Each wall is flat, endless, passes through zero and stands at right angles to its row. A trip goes straight from one point to another. List the walls that it crosses, first one first.
In the rows, 128 means zero.

Walls:
(1): [158 122]
(2): [132 151]
(3): [230 170]
(4): [ 60 198]
(5): [135 161]
(6): [175 116]
Trips:
[137  74] to [92 62] => 1, 6
[ 37 136] to [ 87 158] => 2, 5
[158 180] to [102 149] => 6, 1, 3

Walls:
(1): [139 130  82 114 123  64 123 105 136]
(2): [ 78 232 147  59 106 178 143 131 163]
(3): [241  94 114 155 144 128  47  87 151]
(4): [153 124 188 155  68 151  93 228 110]
(5): [162 112 203 107  63 120  66 167 112]
Trips:
[199 140 134  96 218  94 150 145 130] to [ 80 206 226  86 114  49 189  83 191] => 2, 3, 5
[174 116 133 129 181 134 188 133 175] to [ 39  90  76  61 148 112 213 193  43] => 3, 1, 2
[101  84 122  55  64 196 226 127 171] to [ 70 141 203  37 127 148 146 139  65] => 5, 4
[122 162  65 130 132 136 118  63  29] to [122 113 112  60 163 153  46 202 112] => 2, 5, 4, 1
[154 122  73  84 131 157 126 101 146] to [150 164 128 174  65 188 138 144 107] => 1, 4, 5, 3
[107 162 147 134 181  66 138 118 142] to [140 179 155 108  96  78 159 108  79] => 5
[ 95 116 215  59 141  72 141  58 186] to [128 136 144 152  52  80 110  67 140] => 3, 2
[164  89 151 149 129 168  75  18 124] to [144 146 154 170  70 115 133 172  93] => 4, 3
[116 145  64 138 158 149 128 108  24] to [ 81 179 175 140  48 119 150 112 107] => 2, 1, 4, 5

Walls:
(1): [193  47 124  97 138 182 124 168 136 118 142 197 163 112 109 127 123 118]
(2): [114 119 134 138 178  74 123  98 201  80  91  70 100 132  88 139 144  91]
(3): [183 187  77  84 146 129  88  98 153 137 100 106  93  37 138  94 132 110]
(4): [173 113 133 212 186 109 121  83 124  51 173 157 122 146  81 124 151 138]
Trips:
[ 99 169 104 151  90 202 130 157 126 149 113 137 158 142 130 159 127 181] to [139 153 135 193 117 134  99 148 154 144 150 143 171  94 133 106 106 159] => 1, 4, 3
[138 145 144 186 193 122 139  86  91  88 126 130 127 158 138 118 129 189] to [106 138 152 121 169 107 108 106 199 116  89 129 136 213 137 193 116 119] => none
[122  87 169  99 169 127 134 104 163 175 129 103 170 149 128 148 122 117] to [ 75 142 135 145  83 128 131  88 105 147  87 144 121 178 123 152 148 157] => 1, 2
[177  29 110 140  77 156 166 129 123 130 112 134 169 110 110 183 140 109] to [ 91 151 109 106 175  97  83 133 187 155 137 151  69  64 103  75 101 178] => 4, 3, 2, 1
[137 172 169 108 106  41  84 124 149 133 161  87 171  34 115 118 125 122] to [ 87 157 127 147 161  65 126 142 181  67 107  79 116 152 120 107 141 115] => 4
[144  46 129 142  94 111 100 127  58 146 136 149 144 133  78  85  98  86] to [133 171 144 119 124 114 115 168 178  99  81 139 220 163 136 171 127  97] => 4, 2
[123 210 100 110 152 116 182 120 152 126 183 195  74 152  86 127  98 179] to [141 114  70 122  93  87 130 168 158 178 153 137 156 143 195 162 107 170] => 3, 4, 1
[ 94 168 118 132 122 117 133 101  86 249 167 110 131 168 145 118 200  76] to [107 114 144 135  96 148 116 104 132 115 141 173 154 134  83 123 212 162] => 4, 1
[203 180 124  80 171 143 127 156 145 106 212 119 169 166 139  99 110 169] to [157 221 106 175 174  24 141 188 154  94  76  83 181 181 127 107 126 172] => 1, 2

Walls:
(1): [143  60 164 105 159 124 172 125 138 132  80 219 134 118 171 201  96 111
 157  90  91  63 101 121  65 117  92 152 120  93 138 143  66  75 139 135
 142  84 175 120  95 238 144 144 111 119 114 106]
(2): [ 80 143 176 158 114 135 148 123  89 144 152 100 165 133 136 103 137 142
 124  71  81 177 104 150 165 152 171 165 164  93 134  86 119 100 104 112
  71 174  54 174 132 135 131 102 156 147 147  55]
(3): [136 127 182 137 124 172  99  97 177 131 127 123 130 135  98 113 148  81
 129 142 188 133  87 123 119  84 106 147 144 133 100  98 176 131 128 184
  76 140 107 110  59 122 183  40 124 143 112 145]
(4): [104 114 146  98 153 111 127 134 105 117  83 134 125 145 115 178  82 144
 126 105 101  81 151 111 136  81 127 159  86  94 152 169  66 120 113 113
 150 215  77 209 100 138 182  76  25 166 101 160]
(5): [120 135  99 195 170 249 147 118 118 135 155 170 132 163  94  37 148 168
 107  89 136 134 139 185 159 126  67  84 142 156 106 138 113 107 151 165
 135 121  56 102 138 140 147  64  89 148 181 149]
(6): [139 190 114  82  66 102 158 139 172 117 122 185 151 102 102 188 129  86
 101  61 124 125 175 106 143  91 152 112  84 138  81 189 138 145 119 184
 118 176 120 113 139 191 115 126 113 153  64  87]
Trips:
[ 83 133 174 193  84 177  64  34 189 190 127 158 128 150 140 132 134 196
 143 102 140 155 147 248 139  93 118 159 127  72 138 132 115  30 160 132
 156 105 188 161 140 166  69 212 159  80 100 171] to [176 162  95 141 164  78  97 178 115  84  64 156 156  50  87  72 174 132
 191  96  80 126 123 119 150  61 126 164 146  99  76 114 101  32 133 150
 134 153 110 179 146 159  82 147 101 118 156  96] => 6, 4
[108 116  63  47 132 118  80 139 145  96 105  35 151 147 172 140 126 144
 151 155 122 110 104 124 150  85 130 111 132 109 128 119 112  43 129  74
 115  57  83 147  93 103 156  85 118 126 138 188] to [154 154 103  96 209 144 211 147  82  45 110 167 166 165 142 102 163  90
 118 162 117  95 175 140 161 147  91 166  47 147 161 133 107 120  80  68
 171 173  84 119 230 116 162  84 128  81  83 151] => 3, 5, 6
[170 168 171  68 125 152 114 145 106 155 152 129 137 112 136  79 144 113
 114 178 146 163 124 104 173  90 121 199 155 118 147 115 128 144  49  75
 137 133 207 142 185 144 126 178  73 174  93 151] to [ 57  96 128 124 127 125  75 139  87 114  83  92 155  50 127 142 101 131
 155 198 192  91 101 117 167 144  71 126 118 132  90 169  90 159 166  85
 153 122  67 118  96 125 126 193 101 172 106 120] => none
[ 98 102 136  56 144 190 142 152 178 138  44 149 104 161 124 133 109  85
 123 156 129 122 132  82 169 142 126  91 116 166  85 189 126 157 203 125
  45 151 145 100 114 106 187 122  88 164 139 100] to [141 181 162  94 127 162 113 157 104 112 179 193 199 136 102  96  84 160
 126  87 115 119 171 113 159 162 106  75 157 118 110  58 176 116 172 142
 176 141 146 147 110 109 119  89 165 186 184 132] => 1, 2, 4
[148 157  90 116 103 138  99  95 119 176  74 141 175 159 151  99 118 165
 127  95 130 171 128 175  96  88  87 207 147 131 182 181 134 129  89 204
 171 110 118 146 126 120  52 174 115  96 117 154] to [190  63 127 144 117 244 103 146 179 138 107  88 152 154 116 183 154 160
 138  69 141 176 112 117  60 144 137 121  84 146 131  88 179 116 117 127
 102 198  74 116 134 127 133 147 105 170 209 170] => 4, 1, 6, 3, 2
[114 151 190  86 171 111  68 219 123  71 104 136 133  40  85 135 154 111
 118 103 141 106 141 150  24 114 153 177 133  96 188 149  58 174 157 160
 120 120 140 138 129 150 110 150  67 100  82 205] to [164  63 157 136  90 141 158 101  99 108 153  58  74  76 181 147 163 145
 162 143  79 139  81 165 133 128 159  42 179 180 149  99 125 142 215 201
  35 113 172 147 116 164 130 151 175 149 206 114] => 6, 3, 4, 2
[183 126 139 155  79 117  98  87 153 137 117 203 124 142 135  72  81 215
 199 166 122  82 134  54  56  93 165 134 148 110 113  86 130 137 106 113
 129  61 154  55 100 206 161 132  54  97 132  61] to [105 122 129 174 189 173 170 174 182 109 119 159 191  57 159  87 109 181
 132 138 114  60 132 113 109  97 146 101 187 121  80 125  55  66 145  39
 130 116  90 160 175 118 129 121  95 166 135 124] => 5, 3, 4, 2
[125  72 112 128 196  95 142  66 130 163 128 135 111 152 108 199 110 146
  91 216 129 144 141 142  90  30 103  80 166  73  99 144  95 164 106  72
 163  90 149  52 118  66 130 165 130 109 160 101] to [127  75 124 160  96 124 148 181  85  54  74 103 141  97  94 134 139 191
 103 153  67 165 151 151 128 218 135 114 165 126 138 158  83 106 171 112
 115 158 118 169 133 168 127 206  62 133 138 164] => 4, 2, 5

Walls:
(1): [206  95 137 153 104 148 115 238 178 142 134  91 109 142  79 145 159 139
 153 112 140 151 144 135 162 158 116 121 173 120  64 167 170  85 194  79
 136  90 155 112 174 175 105  79 162 123  59 129]
(2): [ 92 125  58 144  36  87 115 114 150 100  80 135 148 204 139 189 105  61
 105 156  80 119  90  76  90 131 180 126 118 142 153  94 128 166 123 194
 174  33  92 147  41 175  89 121  74 147 136 204]
(3): [159 142 111 210 107 151 144  80 127 101  62 173 144 176 121 136  93 178
  99  94 164  83 115 110 155 152 191  72 117 130 141 122  99 123 138 127
 152 107  69 110 111 187 153 113 143 209 114  94]
(4): [126 138 129  71 151 129  91 131 132 160 173 118 221 118 170 116 120  91
 118  92 129 180  49  83  53 140 126 104 113  87 109  31  66 130 130 186
  73 111  73 160 169  59 102 115 112  91 116 192]
(5): [155 136 134 158 142 168 109 132 178 145 185 119 187 103 135 158 122  57
 132  60 151 109 122 124 154  87 246 101 106 124 174 150 149  90 101  74
 193 153 109 140  77 121 153 111 103  78 109 154]
(6): [135 111 138 162 116 111  91 105 102 116 145 174  78 204 129 144 125 178
 120 129  95 173 150 160 127 128  99 241 159 175 143  99 145 126 139  97
  47 110 100  71 190 128 123 137  63 122 180  83]
(7): [101 115  46 123 143  98 128 174 106  85 170 165 108  94 169 155 125 152
 102  70  53 130 163 163 166 247  82 183 228 124 131 169 152  91  85 183
  80 103 144  97 152 147  55 182 195  89 159  31]
(8): [ 94 152 110 111  84 126 132 170 163 118 159 124 145  28 142 124  58  93
 169 142 138 129  62  68 131 201 100 133 132 121  94 127 153 115 140 136
 125 176  50 116 103 167 120 184 175  99 138 148]
(9): [156 146 144 109 157 119  98 128  92 102 160 130  60 112 127 177 106 148
 111 166 139 101 118 136  70 129 165  59 106 132 114 139 135 109  55  71
 137  98 200 146  98 178 159  99 134 118 135 103]
(10): [138 184 118  71 167 129 136 107 125 135 193 165 115 153 137 104 127 217
 196 146  81 103 187  89  87 122 140  92 112 113  92 105  82 142 144 113
 144 112 152  96 192 134 135 101  63 152 116 149]
Trips:
[109 122 113 158 176  76 109 172  54  88 137 127 159  85 211 182 163  38
 118  75  95 112 199 125 106  80  99  80  96 125  47 168 138  34 139 132
  98 109 197 140  73  89  81 114 156 123 127 166] to [136 112 107 124 104 165  45 187  57 132  61  99 190  32  98 127 197  36
 161  19 211 127  44  46  87  93  93 119 153 103 157  65  65 119 128 145
 145 165 115 114 166 175  85 135 157 120 142 138] => 8, 9, 7
[136 112 119 171 101  66 115 150 143 130 175  92  65  72 145 129  83 123
 159 128 136 126 205 130 117  96 137  80  31 182 128 150 117 152 154 149
 106  79 140 132 136 175 175 133  36 103 155 147] to [189 101 146 155 180 150  89 120 164 176 220 102 112  99 151  98 141 194
  52 109 171  82 124 142  82 167 110 154 127 146 159 165 147 115  90 167
 135 157  97 123  78 140 117  85 101 108 163 120] => 2, 7, 10, 4
[192  93  97 182  93 157 184 158 161 207 139 115 212 109 108  60 137 135
 124 110 159 144 146 150 111 101 140 150  58 140 162 142 121 149 164 103
 115 165 189  97 131 113 168  92 150 121 151 171] to [214 132 153 104 159  80 133 209 200 161 119  94 102 111 122 123 190 155
 125 149 107 194 132  82 160 130 138 155 157 117 183 121 135 178 151  85
 108  73  56 126 121 140 216 121 109 157 110 125] => 4, 6, 10

Walls:
(1): [148 172 117 135 127 125 147 169 167  37 103 164 157 106  93 102 144 157
 190 236 174  92 122  33 120  48 190 116 144 166  40 143 143 134  77 137
  98 104 165 158 101 156  95 140 140 160 135  69]
(2): [146  72 102 167  95 175 165 100 122  90  93 148 145 191 167 168 142  96
 143 159 161 148  89 187 140 176  66 155  39  85 120 136 203 189 176 225
 178 139 176  80 134 179 116 173  38  89 155 155]
(3): [111  81 161  36 174 157 101  76 213  52 115 176 147 153  66 126 139 110
 148 155  68 125 153 184 210 122 133 195  81 134  40 176 113 150 115  67
 156  99 183 197 107  98  52 131 119 103 162 183]
(4): [211  64  79 162 140  93 101  68 189 156 152  98 123   9  64  74 132 165
 141 124  81  37  57 107 107 192 206  91  47  44 217  78 144 120 128  96
 162  30 210 175  73  82 115 227 199 140 192 111]
(5): [125 122 166  82 133 150  84 136 108  74 101 138 111 181 130 108  71 200
 127 102 117  98 132 136 120  97 202 100 168  66 236 144 196 149 152 101
  47 115  53 144 119  83 195 148 179 114 155 159]
(6): [130 160  83 189 130  91 133  53 128 101 122  73 108 138 179 160 134 116
 151 134  94 119 111 154 165 186 100  82  32 159 133 162 101  77  91  88
 117 150 115 105 147  91 130  91  95 132  97 133]
Trips:
[146 186 148 179  55 113 208 139 124 185  95 107 146 184 150 102 153 113
  53 115 241 102  87 129 180 141 111 188 109 127 120 208 148  99 119  97
 129  63 121  85 119 152 156 149 106 229 203  37] to [132 175  44 170 133  72 128 192 126 165 146 137 145 209 140  95 167 143
 130  88 186 109 114  74 129  78 138 201 117 192 121 185  85 154 128 105
  93 192  54  89  91  76 134 119 124 192 158 131] => 2
[197 107 154 147  73 153  92 194  96 125 171  72  84 135  61  85 144 163
 141  98 127 178 184 113 136 138 123 114 152 122 161 220 140 101  82 165
 147 149 138 114 158 129  85 101  96 185 132 203] to [ 53 118 128  92  88  79 156  41 147 107 125 126 153 168 157 225 210 160
 156 100 160  86 125 132 152 101  93 118  87 180 123 112 140 164  77  73
 180  99 118 107 137 104 114  41  93 204 222 122] => 6, 5, 3, 2, 1
[110 242  99  78  69 144 124  82 108 169 126 120 105 162 132 163  83 133
 110 108  97 156 133 154 131 184 194 129 116 125 169  95 107 102 132 168
 185 128  80 117 144 169 121 125 157 182 152 113] to [183  79 125 108 135 119 149 167 103 143 185 119 153 129 181 102  82 195
 108 121 163 107  96 117  88 111 104 116 183  72 109  57 167  56 122 103
 133 122 184  81 127 167 206 161 163 138  75  92] => 4, 6, 1
[200 140 154  91 137  98 170  84  83  61 180 140 119 106 132 151 126 116
 130 170  96 157 165 144  73 176 100 128 121 165 130 162 136 142 187 120
 115 143 180  49  83 191 151  78 128  99 249  39] to [171  86 143 176 119  52 105 156 125 101 173  78 129 215 103 136 151 127
 102 137 130 137 146 154 192 229 131 158 105 172 176 107 141 141 164  83
 178  81 120 127 183 123 140  81  30  84 170  96] => 1, 3, 4

Walls:
(1): [117 118 133 143 108  91  69 134 160 181 116 151  90 152 101 138 164  89
 156 106 150 145  62 109 120 123  94 129 140 145 101 177  83 139 150 146
 112  75 124 156 101 186  88 135 147 111 105 160]
(2): [111 128 188 195  71 131 127 160 164 154 110 135 121 145  70 190 196 126
 123  93 123 112  63  99 155 182  61  96 119  77 162 120 142 107 126 128
 145 130 155 151 112 104 156 180  95 159 124 141]
(3): [177 102 158  93 135 146 148 137 139 156 154 158  77  93 131  85 140 104
  96  76 136 164 178 119  70  92 126 137 102 154  98   7 105  67 124 160
 126 131  91 146  92 157 124 145 104 113 162 125]
(4): [192 127 144 154  67  77 107  76 163 147 113  75 126  92 131 135 105 120
  78 167 155 155 133 119  95 187 111 102  94 147 149 143 169  94 127 119
 126 136 179 134 108 108 124 112 142 109 180 162]
(5): [144  92  93 114 142 124 160 149 125 156 177  91  86 151 149 102 155 134
 118 131 173 138 131 111  80  95 114 161 145 170 130 173 163 104 109  98
 115 126 106 134 192 152  61 164 137 118 133  79]
(6): [133 148 146 136 133 178 103 161 128 119 111  38 183 156 103  89 134 168
 154 110  92 143 117 110 100  99 125 108  95 143 108 175 118 187 138 128
  37 112  67 138 160 114 150  74 149 125 125 112]
Trips:
[158 126 153 175 108 134 126 113 206  85 135 168 126 106 150 183 109 111
 104  80 157 161  57 111  70 104 165 110 103 107 135 159  77 132  89  88
 218 104 162 176  83 169 143 168 123 104 156  96] to [116  88 120 167  57 138 136  63 181 145 102 120 145 107 221 182 156 102
 132  72 178  52 164 172 145 106 113 154 128 139 132 199 155  63 119 125
 105 139 113 112  79  77 165  77 103 162 227 126] => 3, 1
[136 137 144 164 119 183 181  83 153 133 154 133 121 116  91  84 161 126
 163 133 108 122 117 114 124 111 158  78  73 143 143 199 113  82 159 149
 105 107 163 136 113 108 125 188 157 134  88 196] to [174 105 162 122  71 126 114 147 153 168 134  85 141  67  85 124  98 134
 171 140 219 124  89 117 124 116 140 149 122  76 191 116 140 128 128 144
  54 148  97  83 126  93  95 110 151 191 148 124] => 5
[112 161  74 129 151 126 166 143 179 106 121 133 150 167 120 105 133 178
 142 104 131 110  80 132 109 162 123  85 139 140 156 128 151  75 131 134
 119 148 134 120 145 116 104 131 102 120 126 175] to [122 117 156 128 123 167  95 148  84 117 184 133 110 109 119 131 167 152
 125 180 137  81 179 121 171 166 126 102 113  88 197 134 142 142 141  78
 120 122 166 128 137 123 138 204 154 171 188 115] => 6

Walls:
(1): [114  62  88 141 154  80 150 123 125 147 176 156 128 120 149 121  81  67
 123  98 111  69 155 145 157  95  94  94 107 117 110 169  92 129 133 145
 104 162 220 139  99 143 166 130 129 135 124 109]
(2): [ 99  76  97 154 175 124 132 171 123 114 173 131  63 109  97 138  97 172
 148  82 141 125 123 133 192 143 128 141  92  71 108 108 138 135 163 150
 129 126 188  86 143 127 178 109 136 123 153 124]
(3): [101 168 110 118  92 139 104  94  89 109 127 100 118 186 158 126 110 170
 124 128 143  84 121 101 140  87 135 170 135 101 101 121 119 138 128 161
 212  93  94 123 143 146 141 159 152 145 126 115]
(4): [143 127 145  79 142  72 122  76 116 165 112 112 126 137 122 125 121 143
 170 158 117  83 116 150 139 167 145 141 126 142 141 162 176 101 126 207
  92 128 131 158 149 115 115 177 123 123 119 121]
(5): [140 119 125 144 141  90 132 162 125 141  78 134  78 154  66 120 117 102
 133 152 137  90 124 143 144 112 197 140  84 139 136 153 157 110 132 160
 173  74  84 110 122 119 137  75  86 149 125  81]
(6): [172 133 100  91 102  86 139 151 121 150  96 116  91 204 134 112 176 120
 173  83 127 102 106 131 101  99 130 128 126 143 145 145  71  97  96 148
 180 154 118 153 132 102 164 170  94  91 115 166]
(7): [156 154 102  69 151 139 119  79 133 140 134 208  90 124  92 104 115 105
 161 133 168 113 172  87 134 117 101 127 133 143 135 141 129 165 139 156
  63 130  90 166 147 156 129 144 157 111 101 152]
Trips:
[106 125  88 157 126 137 148 141 111 128 107 141 154 130 106 133 131  78
 136 116 158 145 154 161 172 104 102 132 100 145 119  77 149  87 140 102
  61 139 184  88 149 182 126 158 107 144 135 143] to [131  73 149 144  89 104 137 100 161 136 119 124 134 163 127 157 128  88
 129 119 180  98 174  90 175 127 174 110 156 117 141 117 152 135 129 146
 116 110  84 109  77 152 108 141 131 133 132 174] => 5, 4, 2, 3
[112 149 103  98 131 105 122  86 105 146 166 126 117 143  77 116 166  81
 105 109 156 136 101 142 113 135  64 138 109 168 114 196 160 121 161 139
 107 149 101 194 112 134 146 118 127  77 152 137] to [132 130 128 122 137 151 110  97 146 115 141 171 130 121 110 176 125 126
  60 119 123 126  86 134  97 133 141 120 181  98 120 117 101 163 159 154
 128 120 174 130  69 166  92 170 129 128 172 188] => 6, 4
[104 130 130 130 157 160 144 171 184 153 174 200  82 152  89 104 157 120
 116 146 121 137 150 108  74 120 112 198 154 105 131 121 173 129 111 148
 175 163 112  97 108 196 127 118 131 131 107 122] to [167 127  96  94  94 132 142 140  78 191  81 162 142 132 162 213 141 137
  59 143 176 161 141 126 114 131 185 104 132 125 156  80  96 105 137 164
 180 112 111 127 141 152 150 138 135  90 130  75] => 6, 2, 7
[119 161 122 143 116 118  96 145 147 174 183 143 112 153  85  92 123 120
 121 125 123 171 111  91 147 126 168 111 119 131  87 109 154 124 138  69
  62  87  86  94 119 126 119  79 126 144 139 115] to [114 122 188 160 100 220 130 126 121 126 123 145 154 116 115 167 172 157
 148 115 126 125 150 156  89  89 125 116 153  67 131 109  97 112 143 121
 142 166 132 110 114 159 122 132 104 174 144 130] => 7, 5, 2, 3
